Each row is a point. Before rounding, the points of a table are all equally far from one centre. They may lie mostly on one side of it. Write the centre, to within rounding.
In the rows, 128 means zero.

Points, 6 rows:
[[156 113]
 [157 120]
 [127 163]
 [ 70 115]
 [117  78]
 [137 158]]
Centre: [113 122]

Points (11 x 8):
[[ 97 144 179 186 118 117 153 128]
 [138 117 145 133  94 127 137 134]
 [153 159 129 142  53 145 160 134]
 [135 129 145 162  87 119 197 142]
 [163 162 134 148  94 124 109 126]
 [117 139 152 176 103 136 120 147]
 [115 181 126 172  69 159 134 113]
 [128 159 139 149  98 131  98 141]
 [142 171  98 160  96 135 164 101]
 [136 140 139 195  88 136 154 141]
 [142 143 151 138 130 142 159 105]]
Centre: [120 171 149 150  89 110 154 122]

Points (25 x 18):
[[133 145 141 120 151 139 182 157 166 199 146 112  85 130 185 145 173 123]
 [136 119 160 125 125 145 176 137  95 160 172 151 128 119 162 126 147 178]
 [121 107 126 129 163 124 125 137 148 177 146 126  93 161 173 133 151 196]
 [134 120 124 132 177 126 148 147  95 198 142 122 113 144 158 112 108 173]
 [113 138  86 127 178 110 166 119 135 178 162 122 118 125 170 162 110 145]
 [141 104 115 114 187 107 170 130 145 179 161 144 101 142 172 160 161 172]
 [133 153 146 146 166  99 157 152 155 184 169 127 106 124 163 156 141 168]
 [147 121 132 116 182 113 176 128 122 178 123 152  85 157 163 168 150 142]
 [146 110 110 153 139  95 111 126 167 190 164 110  90 119 157 172 132 141]
 [146 120 118 114 137 103 117 137 132 152 107 146  71 141 184 128 133 147]
 [128 136 168 106 148 152 141 104 151 187 188 144  94  98 188 147 127 183]
 [147 139 138 145 167 108 148 129 132 144 185 134  89 162 167 134 134 140]
 [133 134 109 119 162  89 165 132 158 154 166  86 109 140 171 123 137 167]
 [138 135 127 116 144 103 194 124 138 149 129 151 120 157 159 142 141 124]
 [164 123 107 101 165 108 142 134 130 165 169 154  83 147 168 163 139 162]
 [177 161 130 133 164 123 188 117 139 177 124 127  70 115 164 126 143 148]
 [137  92 103  97 164 102 129 141 184 150 142 160 115 107 136 133 119 156]
 [ 96 115 116 108 148 120 141 149 123 185 192 143  96 120 155 146 163 136]
 [121 141 118 113 165 139 174  95 141 144 139 174 101 142 160 164 125 142]
 [134 145 164 124 163 131 168 145 104 145 132 148  92 146 172 175 123 120]
 [ 95 120 122  97  92 117 155 145 150 174 116 139 111 118 160 162 133 137]
 [140  87 127 125 174 105 156 114 116 144 138 117 143 149 170 153 170 124]
 [182 124 109 126 159 134 152 148 173 180 166 149  94 127 169 171 159 155]
 [119 117 146 131 135 120 136 112 131 184 129 164 137 132 142 166 139 178]
 [132 147 143 142 155 136 145 142 161 151 162 155 109 138 131 187 111 161]]
Centre: [142 108 140 114 150 147 148 126 142 162 143 112 104 110 152 141 128 137]

Points, 31 rows:
[[149 181 108 112 138 129  78 109 118 130  77 134 109 155 143 150 131 156
  166 109 116 101 131 123]
 [ 99 131  78 120 177  75 131 137 122 133  86 167  93 125 114 136 160 141
  128 114 125  76 138 130]
 [128 141  80 108 128 129  64 109 115 133 162 118 103 163 115 151 170  55
  133 140 116 134 170  92]
 [153 151 108 104 111 157  80 132  94 139 110 113  89 163 132 160 115 136
  169 174  99 118 163 105]
 [148 139  53 115 125 142  82 127 120 123 129 143  69 163 166 133 147 128
  131 168  96 129 150 116]
 [137 125  64  92 153 142 116 121 111 159 131 110  80 158 121 157 116 128
  128 146 134  77 106 138]
 [122 197  93 147 161 148  87 145 132 133 135 100 108 163 134 119 124 124
  138  98 109 145 182 122]
 [151 121 106  89 147 101 139 150  92 127 128 121  69 164 132 103 128  90
  143 144 129  79 135 141]
 [147 138 122  98 151  88 109 116 119 145 105 120  75 176 121 153  86 129
  148 178  96 125 134 122]
 [133 116 103 150 170 136  80 117  79 135 111 112  98 155 134 119 138 113
  145 127 109 126 208  88]
 [138 112  60 136 150 137 150 111 106 128 105 124  53 162 135 138 137 116
  124 116  68 115 125 128]
 [139 160 115 105 120 100 105 110 136 164 102 114  58 155 110 158  83  81
  157 160  84  90 173 112]
 [104 147  90 121 147 132 110 115 124 117 128 148  90 192 112 162 141 145
  114 160 122 110 174 169]
 [123 133  83 142 152 113 146 127 152 140 131  90 133 165 111 125 145 129
  149 155  91  83 150  97]
 [118 158 124 105 106 123  79 145  79 156 121 148  94 186 134 135 123 141
  109  98  77  87 152 125]
 [154 194 130  99  86  98 130 107 128 136 103 125  87 116 155 162 141 114
  145 145  87 113 147 106]
 [130 181 123 132 158 120 119 176 125 124 103 119  86 155  64 158 140  68
  130 131 114 153 157 109]
 [133  78 118 133 133 105 123  92 108 143 133  75 107 131 130 145 101 146
  134 158  86  98 161 136]
 [146 118 123 136 102 141 130 171 118 131 116 156  79 168 140 105 120 119
  141 163  90 136 159 135]
 [143 126 128 118 144 131  83 179  70  97  96  99  67 120 153 153 157 146
  117 130 118 111 178 116]
 [ 97 119  87 158  89 120  94 127 132 159 112 148  41 122 124 137 101 127
  141 134  90  80 198 111]
 [ 97 149 107 122 124 122  89 105  97 135  82 161  39 160  78 116 141 106
  128 123 114 128 159 123]
 [129 118  92 118 159 125 152 127 124 155 133 102  74 181 123 152 153  93
  150 102 141 143 179 119]
 [132 116 106 125 125 118  99  95 104 124 109 126  60 179  98 116 142 113
  138 169 134  93 183 119]
 [139 188 126 133 168 105 111 148 122 139  97  88  80 152 130 136  95  91
  143 150 120 126 195 114]
 [117 181 110 119 150 135 104 158 130 125  72  58  80 113 126 148 155 116
  142 127  63 109 135 132]
 [ 96 109  71 113 155 128 107 133 124 118  88  71  90 157 146 152 144 146
  144 136 149  94 142  96]
 [176 157  57 100 155 142 113 114 110 111 151 127  96 134 139 118 120 134
  145 127  95 104 148 135]
 [117 166 120 129  90 112 116 136 120 134  60 126  62 153 119 141  84 107
  177 115 124 113 162 132]
 [155 154 126  78 136 160 135 113 102 124 149 146  85 129 124 128 146 125
  128 140  96  90 158  83]
 [167 133 118 127 173 147  85 152 138 129  94 125  73 147 122 159 107 137
  128 116 107 170 166  88]]
Centre: [116 132 108 124 128 115 102 138 125 125 121 121  95 124 121 151 127 108
 126 120 106 114 152 121]

Points (30 x 24):
[[ 95 165 144 138 154 102 122 160 136 132 159 149  81  86 116 149 174 108
  172 133 142 146 135 135]
 [132 160 111 150 118  61 135 123 149 155 113 137  84 124 104 133 160 114
  212 145 137 122 159 161]
 [ 93 122 104 149 128  82 134 107 117 166 142 120  91 102 109 131 135 117
  196 152 128  83 134 135]
 [131 162 126 154 139  82 145 110  95 139 136  66 101 118 151 148 155 125
  190 120 110 124 157 166]
 [141 146  96 144 143  76 113 107 116 175 149 115 122 146 135 122 143 110
  173 147 130 126 190 166]
 [116 151 156 176 158  97 121 115 118 155 106  93  82 137 125 147 138 101
  167 151 115 156 127 136]
 [113 151 148 125 122  50 175  82 136 102 145 141 108 136 121 122 126 130
  131 138 150 104 162 140]
 [139 176 121 155 126  45 147 116 121 141 116 132  73 113 126 173 160  86
  152 134 143 112 155 163]
 [ 86 178 132 158 125  86 136 133 129 128 135 100 115 112 100 120 169 103
  165 108 140 129 191 159]
 [144 158 131 152 125  60 137 122 155 151 167 109  73 138 128 161 150  96
  148 139 150 127 155 134]
 [116 145 137 174 152  83 151 118 124 135 144  96  73  83 108 141 153 129
  180 153 140  99 179 151]
 [ 89 145 121 154 167  56 143 132 129 137 171 135  85 109 144 150 152 134
  177 120 158  82 159 150]
 [133 171 147 141 135  71 138 110 144 144 136 125 122 160 124 159 150  89
  181 117 139  97 141 192]
 [ 62 174 124 153 186  71 173 118  99 162 123 108  91 128 130 155 169 113
  170 125 132 135 158 176]
 [121 142 170 155 163  86 146 142 145 130 142  95 102 111  85 127 153 132
  138 123 111 111 150 174]
 [102 114 138 144 166  74 147 115 119 125 136 101  91  96  98 142 139 108
  197 149 129  98 176 130]
 [145 151 126 159 159  79 135 163 118 131 116 126 113 146 111 154 135 134
  170 138 137 102 132 138]
 [123 163 101 171 149  72 152 106 107 126 124  76 128 124 123 137 161 100
  160 143 112 102 144 184]
 [115 151  99 173 125  60 118 131 144 141 134 114 105 144 106 151 162 108
  162 169 127  98 149 179]
 [123 169 150 138 136  82 131 117 134 150 169 105 122 117 122 162 168 103
  165  91 104 132 154 137]
 [129 155 134 156 137  74 155 136 128 148 127 113 104 135 103 159 172 110
  209 140 146 135 187 147]
 [ 87 174 145 159 160  64 138 131 168 134 155 145  94 127 111 134 161 107
  180 126 149 149 142 190]
 [135 127 113 134 153  84 120  94 123 137 111 115 110 157 124 134 174  81
  120 129 126  86 141 132]
 [102 160 130 127 153 128 177 130 133 172 135 107  98 133 111 169 137  94
  162 142 149 130 189 150]
 [ 94 134 169 159 113  62 149 120 127 157 155  89 103 116 119 128 147  86
  168 147 153 139 139 145]
 [153 157 152 155 109 113 158 132 110 160 111 106  88 133 152 155 154 129
  144 121 115 125 142 177]
 [123 183 156 179 129  62 132 120  90 143 123 115  90 140 138 147 144 124
  147 168 131 106 152 149]
 [134 143 133 140 143  68 121  98 102 149 158  89  92 132 110 154 143 102
  174 135 137  88 156 162]
 [130 147 133 148 163  47 150 146 127 128 135  90 155 116 131 136 159 104
  167 151 130 141 136 141]
 [ 92 156 144 169 147  74 147 110 133 144 106 111  83 132 107 139 168 128
  185  98 162 118 164 144]]
Centre: [105 142 131 133 145  90 150 117 129 136 131 132 101 126 140 132 157 113
 155 144 123 125 150 157]

Points (30 x 24):
[[117 150 136 109 137 143  75 150  98 128 145  86 131 140 100 140 121 133
  160 179  98  72 124 101]
 [124 155 133 140 142 150 100 138 116 147  95 100 146 140  77 183 102 130
  129 158 107  97 116 113]
 [131 135 114 121 128 133  78 153 111 158 126  68 157 157 101 156 111 116
  132 156  97  86 112 102]
 [126 126 131 150 144 140  79 111 140 153 130  80 103 152 135 191 124 111
  136 208 104  95 103 143]
 [106 168 152 139 135 143  74 137 128 177 111  89 138 156 100 152 135 138
  140 161 126  73 105  99]
 [129 152 146 125 127 121  72 139 113 137 140  67 130 150  93 165 107 133
  138 161 129  93 121 103]
 [121 145 120 113 140 148  57 146 112 121 125  92  94 159 115 142 110 131
  142 190  75 106  83  82]
 [133 139 149 128 149 103  65 117 115 140 149  41 131 141  75 136 143 131
  153 158 132 130 122 130]
 [ 83 148 136 128 142  87  85 143 133 172 117  82  92 154 108 143 129 116
  120 171  69  97 142 112]
 [133 161 117 128 131 132  86 124 122 138 119  92 102 163  72 143 133 130
  153 189 102  88 149 101]
 [119 131 137 109 155 142  81 108 112 104 105 114 134 169  94 168 115 115
  146 159  81  81 136 111]
 [111 165 136 118 124 131  82 138 133 115 118  68 125 124  88 142 122 113
  124 184 145  97 133  99]
 [126 174 119 149 146 140  75 124 117 149 126  81 143 160  94 161 133 131
  126 175 134  95 104  88]
 [118 163 153 155 165 135  64 122 134 116  99  75  86 149 100 137 125 100
  131 156 110  83 129  98]
 [112 140 117 124 132 125  97 126 133 124 152  77 125 155 108 166 110  90
  139 187 134  99 114  81]
 [123 155 138 154 137 137 101 133  89 108 107  75 139 146 105 174  97 111
  139 171 141 112 126  81]
 [112 113 113 115 134 132  89 115 109 159  72  85 155 189  90 141 147 123
  127 164 121  76 117  94]
 [123 172 146 135 114 114  77 108 119 123  94 106 130 150 100 155 124 124
  144 186  75  96 130  96]
 [112 154 146 116 150 152  68 132 123 125 126  99 142 178  97 136 111 121
  155 156  84  94 136  80]
 [132 152 134 135 159 157  65 123 137 111 100  77 125 150 109 162 131  99
  146 193 103  85 130  88]
 [122 156 160 131 148 138  64 124 117 133 115 114 121 158  97 204 119 137
  141 169 106 115 104 111]
 [117 156 114 130 109 151 101 109 114 134 111  64 112 163  89 169 128 126
  150 162 101 103 128  88]
 [110 156 154 132 144 135  79 134 124 122 127  81 109 154 100 162 101 125
  140 171 104  84 110  73]
 [122 140 146 147 137 139  67 113 100 112 121  95 124 155  99 140  96 109
  136 172 113  82 140  96]
 [112 158 169 156 184 121  76 135  79 130  93 100 120 171 100 171 124 118
  151 146  87 108 114  96]
 [ 95 106 182 113 142 158  99 123  98 139 111  84 111 160  93 159 143 133
  142 144 115  82 148 102]
 [ 90 130 154 148 147 132  81 161 135 144 138  77 103 143  78 147 123  91
  155 179  87  89 119 100]
 [126 144 110 129 138 156  89 113 126 128 135  96 111 130 103 177 120 132
  135 169 101  92 120  73]
 [138 129 103 110 163 146  53 110 123 151 117  75 111 163  92 155 109 135
  148 162 109 104 110 103]
 [108 154 160 148 136 150  78 103  99 114 127  83 127 135 111 175 127 136
  114 182 104 109 129  97]]
Centre: [111 114 132 144 151 124 109 142 129 127 101 103 121 150 137 123 149 135
 152 162 115 139 112 122]

Points, 31 rows:
[[157 124 101  77 129 113 124 124 113 159 153 119 133 169 140 141 141 147
   93 150 134 116 146  72]
 [130 123 106  95 134 109 122 103 132 115 151 134 141 182 140 137 178 155
  104 158 150 113 133  78]
 [162 125 172 105 112  99 157 117 155 100 168 138 175 173 152 138 140 150
   88 150 121 123 133  61]
 [122 155 128  92 122 112 148 124 140 150 142 174 115 161 128 143 171 152
   95 178 147 149 132  78]
 [155 125 128 102 131 127 187 142 124 101 155 150 144 167 140 148 143 133
   92 197 102 104 115  60]
 [126 142 119 138 108 137 163 115 110 116 178 137 139 174 124 147 160 157
  100 163 152 120 126  71]
 [126 134 105 104 100 111 166 122  91 124 152 150 142 174 139 135 155 137
   95 187 115 102 131  66]
 [118 132 145 104 134  96 181 115 121 123 153 148 139 182 142 163 142 131
  109 143 127 131 145  75]
 [143 141 140 115 124 108 137  93 132 127 147 139 112 210 143 152 128 126
   91 174 141 114 142  69]
 [147 132 135  97 131 110 170 121 136 139 145 149 141 199 147 149 158 140
  105 131 116 121 144  48]
 [122 131 147 104 107 114 154 118 132 129 105 133 134 173 135 130 167 135
   81 164 153 131 130  27]
 [151 139 121 112 124 116 146 106 129 137 161 142 136 196 156 118 123 140
   82 185 125 114 112  72]
 [144 153 153 119 120 110 178 110 132 128 149 133 127 185 157 141 150 154
  100 180 147 108 120  59]
 [130 112 139 115 146 140 143  94 113 123 146 131 135 177 144 155 165 156
   79 168 136 124 130  56]
 [139 150 120 104  98 118 178 118 106 129 137 135 152 184 133 151 156 154
   79 162 140 128 118  67]
 [139 142 134 122 130 129 162 123 154 121 162 121 163 197 157 149 146 147
   89 164 141 108 142  50]
 [130 132 154  80 124 130 173 122 159 113 101 129 164 163 110 120 177 117
   79 175 124 139 122  59]
 [154 128 153  93 114 127 173 101 107 121 133 120 148 174 154 136 158 108
   95 152 129 137 112  71]
 [136  96 121  97 124 112 172 135 136 109 153 126 141 168 141 135 145 156
   74 150 140 114 142  42]
 [126 154 172  94 101 127 165 130 121 124 138 108 125 176 146 135 139 131
  123 163 123 133 132  54]
 [123 132 138 118 155 116 170 122 109 136 143 120 132 175 149 130 143 149
  111 172 146 124 134  72]
 [136 153 168  80 116 104 144 107 179 121 161 137 151 166 136 142 169 134
  117 151 123 117 137  50]
 [157 148 138 118 116  98 176  87 127 129 135 140 152 188 138 131 168 108
   95 158 138 109 127  59]
 [162 151 148 140 136 141 172  85 128 134 162 144 128 181 149 150 151 146
   86 177 135 107 170 104]
 [161 124 129 107 120 114 172  97 114 152 131 138 131 186 142 152 156 139
  115 140 141 113 112  51]
 [149 150 148  96 101 110 153  91 140 137 142 112 158 199 144 122 172 133
  124 159 131 101 135  71]
 [117  96 120 112 117 127 147  99 137 134 130 135 135 147 136 130 158 157
   82 121 159 111 115  37]
 [120 133 146 130 106 140 172 113 139  99 140 127 132 173 132 128 132 162
  104 137 147 124  95  46]
 [174 135 136 115  89 103 158 123 160 126 144  97 142 176 123 143 138 131
   93 167 162 103 110  48]
 [120 131 123  97 112 104 172  94 133 128 146  95 148 150 159 138 161 155
   87 153 141 127 118  77]
 [138 126 132 121 116 124 197 114 129 116 162 132 114 163 147 133 160 169
   89 155 136 116 111  65]]
Centre: [147 122 135 125 103 135 144 117 157 130 118 141 140 137 123 140 137 137
 105 159 115 108 142  93]

Points:
[[123 166 122 155 158  95  79 114 148  84 144 152  97 114 106 104 154 109
  105 153 143 150 174 111]
 [114 181 128 144 141 105  45 114 157 124 108 166 129 106 127 119 159 116
   98 147 137 143 152 115]
 [146 140 120 151 151  84  58 104 156 109  91 173 121 132 128 112 134 108
  113 156 126 150 152  99]
 [118 147  85 119 149  84  65 109 170 126 114 174 122 129 136 119 149 107
  139 147 142 151 163 120]
 [154 172 109 114 146 107  66 103 157 116 125 172  87  97 152 109 146  94
  117 157 151 173 143 122]
 [ 97 162  96 122 138  94  68 116 144 114 114 180 119 133 131 112 150  94
  106 160 135 144 144 108]
 [118 156  97 131 136  99  49 116 166 111 108 180 102 110 120 129 150  83
  131 144 123 155 156 116]
 [122 164 123 154 157  94  73 118 160 111 134 179 130 119 137 106 140  89
  131 144 129 168 166 123]
 [133 151 110 127 137 101  54 107 147 135 124 180 126 100 112 111 137  86
   93 159 132 147 147 119]
 [107 168 115  98 125 115  57 106 149 124 109 159 136 122 107 103 139  81
  132 138 138 145 170 127]
 [129 178 110 118 155 115  48 121 157 120 119 174  95 110 125 135 149 102
  111 163  95 158 154 119]
 [132 171 104 127 132  92  65  96 150 118 145 159 119 123  99 112 167  96
   93 149 118 149 153 124]
 [119 180 103 127 145  97  66 104 163 115 122 179  91 124 136 136 155  99
  118 151 119 139 180 107]
 [114 163 110 124 136  94  69  91 164 116 136 180 113 120 106 111 150  95
  101 155 130 169 176 141]
 [131 186 125 123 138  94  63 106 141  78 113 173 120 119 127 108 144  97
  122 149 124 172 134 102]
 [108 165 108 130 147  88  54 101 152 125 123 183  93 115 108 118 131 114
  116 142 116 161 156  99]
 [125 181 104 128 136  92  70  70 163 108 133 181 120 113 116 106 159 107
  115 149 119 163 152 124]
 [118 157 106 147 152  94  60  84 170 126 126 176 104 135 108 103 140 111
  114 153 130 155 148 124]
 [128 152 124 151 152 110  68 123 158 105 141 156  90 125 118  86 140 108
  130 156 121 161 150  92]
 [121 146 132 134 125 104  59 122 157 113 122 173 117 146 148 111 137 107
   91 151 117 126 152  88]
 [127 142 109 163 151 107  46  90 152 116 134 164 107 121 134 112 136 110
  121 146 131 160 162 106]
 [119 175 117 130 151 105  68 105 149 112 109 181 111 135 121 109 148 119
  118 162 145 167 158  92]
 [100 148 120 113 127  95  73  94 170  83 117 188  98 128 122 133 158 113
  132 162 128 178 156 115]
 [123 156 105 135 137 103  40 123 176 117 108 165 108 117 136 118 177 117
   99 129 122 163 149 114]
 [126 159 107 162 155  95  71  82 162 117 158 165 116 114 137 111 127  96
  108 142 131 146 136 136]
 [104 180 102 154 162  94  64 110 161 111 111 159 109 113 121 109 149 116
  148 145 118 144 149 129]
 [104 135 110 128 130 116  48 116 153 100 110 175 100 133 119  90 128 120
  112 145 135 179 167 124]
 [120 166 131 100 167  74  63 108 174  95 130 174 112 101 107 105 161 112
  106 147 114 146 148 129]
 [138 168 116 156 147  78  76  96 164  98 137 177 112 122 130 123 146 115
  125 161 134 158 163 132]
 [103 165 119 124 164  88  73 122 175  97 137 178 104 130 121 112 136  97
  110 150 125 159 143  97]
 [116 161 110 129 138  99  62 109 140 121 129 169 127 110 112  79 150  94
  106 137 126 143 174 110]]
Centre: [127 141 129 115 142 125 109 103 153 106 111 147 108 111 131 126 137 120
 111 122 120 146 145 131]

Points:
[[157 111 146 111 154 134  87  96 138 180 123 134 147 117 109 150  76 137
   94 130 129 137 118  64]
 [114 115 106  74 136 158 103 110 153 132  81 174 143 132 120 105 106 135
   66 101 123  96 132 108]
 [132 117 117  97 118 164 124 108 121 100  96 155 139 173  92  68 144 154
  139  89 113 111 121  72]
 [153  78 131 132 153 154 156  91 146 166 105 176 141 122 103 163 124 150
   94  98  95 103 153  98]
 [153 106 140 130 106 173  89 159 178 117  77 140 124 135 107 151  81 149
  129 111 116 115 128 133]
 [169 125  95 151 147 120  77  79 147 123 143 146 141 152  94 105 113 165
  140  97 125  94 126 129]
 [134  98 129 122 137 155  54  88 111 110 143 171 140 164  96 114 124 135
  113 118 125  78 166 120]
 [128 118 109  69 107 164 113 121 130  88 126 151 105 169 104 163  80 174
  115 119 100  73 115 135]
 [172  64 106 136 105 167 143 132 143 161 110 153 128 134 120 139  91 160
  142 160 130 108 120 135]
 [141 109  88 111  87 142 129 111 142 144  92 137 155 165  97 129 128 170
  102  88 138 113 126 162]
 [165 135  79 139 166 164 105 133 149 130  76 154 126 127  71 138 113 158
  113 103 105 105 142 136]
 [165  91 133  91 126 155  60 108 107 111 104 154 141 140  82 118 122 142
   82 100 158  75 120  94]
 [149 107 118  58 137 129 100 135 125 125 144 175 161 131 107 148 140 154
  103 113 125  96 152 112]
 [120 121  94 145 117 102  91 113 108 108 121 165  94 162  92 179 123 122
  109 152 124 109 123 120]
 [142 110  76 113 136 135 121 130 166 114  90 149 124 113 129 135  97 158
   92 120 138  66 117  90]
 [151  79 117 101 142 162 101  82 186 156 113 150 163 162 122 152 125 162
  121 175  84  96 124  79]
 [157 129 116  65  87 154  75  82 133 144 129 132 100 148 117 133 153 145
  147  90 123 115 159 122]
 [126 108 130 113 102 195  68  62 156 145 141 126 180 149 123 140 112 142
  112 107  78  82 125  93]
 [188 121 131 126 102 139 101 108 159 125 117 127 123 209  97 115 102 155
  124  98 113 112 135  91]
 [155 107 160  91 123 128 104 160 162 127 112 155  83 166 127 156 123 129
  102 115 135 154 137 123]
 [117 110 111  76 124 188  91 113 186 134 112 155 105 113 113 107 133 185
  106 120 102  80 144 119]
 [110 116 105 115 116 156  85 100 122 171 106 196 123 129  99 147 106 160
  113  90 134  92 122 154]
 [176  91 122 149 153 154  79  83 113 160 118 138 155 167 100 117 121 122
  168 106  79 106 150 128]
 [196  96 121  60 133 184  96 132 127 124 118 109 152 145 114 149 109 110
   92  99 128  82 133 103]
 [171 132 128  95 130 185 115 125 165 140 146 141 151 198  66 117 119 137
   99 112 119 113 132 102]
 [139  91  92 110  96 112  92  69 142 125 134 136 137 145 116 139 103 145
  116 148  73  96 129  84]
 [118 115 113  91 129  92 111  97 125 111 131 155 145 150 113  92  99 137
   96 142 114  93 123 146]
 [184  95 145 107 123 127  95  95 150 142  73 154 115 169 123 121  87 173
  116 113 110 104 151 103]
 [131 112  87 113  91 157  85 111 114 160  95 119  98 185  90 134  85 156
  106  93 129 122 114 148]
 [168  96 128 139  98 147  88  80 125 151 113 175 131  99  70 119 130 135
  106 139  97  68 118 119]
 [110  77  94  87 129 120 118 117 131 152 124 142 145 128  93  97 116 139
  125  86 131 103 126 101]]
Centre: [139 117 135 120 143 165 108 110 122 138 115 124 118 148 127 138 144 144
 114 126 106 104  95 118]

Points:
[[119 114 153 169 168  86 178 106 142 123  72 165 131 150 128 103  94 168
  151 142 165 132 106  88]
 [152 123 139 135 212 119 132 121 104 113  92 168 129 134 116 109  88 139
  156 138 142 158  98 108]
 [112 172 136 179 168 117 137 103 138 124  90 167 131 143 131 151  94 164
  182 149 122 139 118  81]
 [157 110 151 156 167 101 142 124  91 127  87 159 120 142 128 116  85 131
  159 149 202 116 111 115]
 [ 96 127 157 169 174  95 136 102 144 141  78 158 127 133  91  90  96 163
  155 160 159 136 105 104]
 [ 83 131 131 152 174 112 118  84 133 122  91 170 121 121 121 106 103 153
  132 140 144 135  93  84]
 [105 136 171 132 166 137 123 131 118 137 117 183 145 142 111 109  84 169
  171 161 139 142 114  92]
 [106 132 161 161 169  75 119 105 111 127 114 160 135 128 100 117  96 175
  159 155 139 135 123 121]
 [140 130 127 144 164  88 148 110 126 141  98 159 137 109 112 117  71 162
  181 163 147 110 109 106]
 [125 125 148 138 188 124 137 110 134 134 105 144 141 114 126 115  68 133
  136 119 174 127 138  72]
 [116 151 188 147 180 132 138 102 116 155  97 149 131 141 106 113  98 155
  159 163 173 149  98  95]
 [ 99 141 155 158 187  92 161 115 118 147  99 157 121 149 108  94 102 152
  158 148 157 100  88  91]
 [112 140 157 132 174  96 124 123 148 133 105 183 158 131 124  98  92 168
  125 119 156 132 114  89]
 [135 142 159 153 156 114 126  76 108 135  69 172 117 153 126 106  93 151
  160 140 140 141  83  97]
 [102 102 149 165 177 103 127 103 111 139  81 139 121 155 124 107  88 160
  168 141 158 137 103  87]
 [133 103 161 121 187 108 125 125 127 132 129 143 138 129 133 125  79 108
  151 138 169 129 111 104]
 [106 121 114 121 178  90 151 112 115 167  96 166 110 124 138  99  88 122
  130 141 158 130  98  90]
 [118 148 143 160 204 112 156 108 106 140  92 188 133 140 107 116  93 147
  165 151 170 103 137 104]
 [123 114 168 154 157 109 152 113 118 134  90 150 171 168 129  97 113 131
  177 143 155 130  95  96]
 [168 129 161 145 165 100 147 112 136 113  70 154 114 145 124 104 110 158
  171 182 150 123 124  93]
 [106 140 150 142 196 112 162 109 124 145  94 188 133 133 115 126  81 120
  179 131 164 128  98  80]
 [132 131 135 163 171  91 172 113 100 107 103 157 141 133 111 105  77 136
  178 147 172 122  99 107]
 [119 125 139 136 153 122 123 116 137 145  72 169 159 142 102  95  81 155
  150 164 152 140 104  97]
 [125 107 152 140 175 111 151 136 137 148  77 188 130 165  98 103 108 137
  143 147 152 116 137  72]
 [143 112 151 150 165 104 137 101 152 162  59 141 129 151 127 123  92 145
  164 151 162 152  94  92]
 [149 131 121 176 178 110 127 130 119 145 102 176 119 140 118 117  85 139
  176 139 152 131  95  62]
 [145 103 161 170 176  97 122 102 140 142  93 168 106 148 114 113 102 122
  144 174 158 117 123 102]
 [100 137 157 151 196 104 154 110 115 129  92 185 114 115 122 111  88 125
  149 112 175 104 101  95]
 [128 142 147 149 165  83 162 128 131 124  79 173 128 151 135 104 130 118
  126 147 144 123  80  74]
 [103 140 125 168 172  73 143 118 149 127  96 165 137 162 129 108  98 113
  167 152 148 138  81  99]
 [102 146 164 142 170 100 157 126 125 140  89 188 146 167 113 110  94 141
  175 176 134 127 137 104]]
Centre: [123 142 139 146 149 121 147 129 134 134 102 157 112 135 127 119 119 136
 157 129 154 139 125 118]
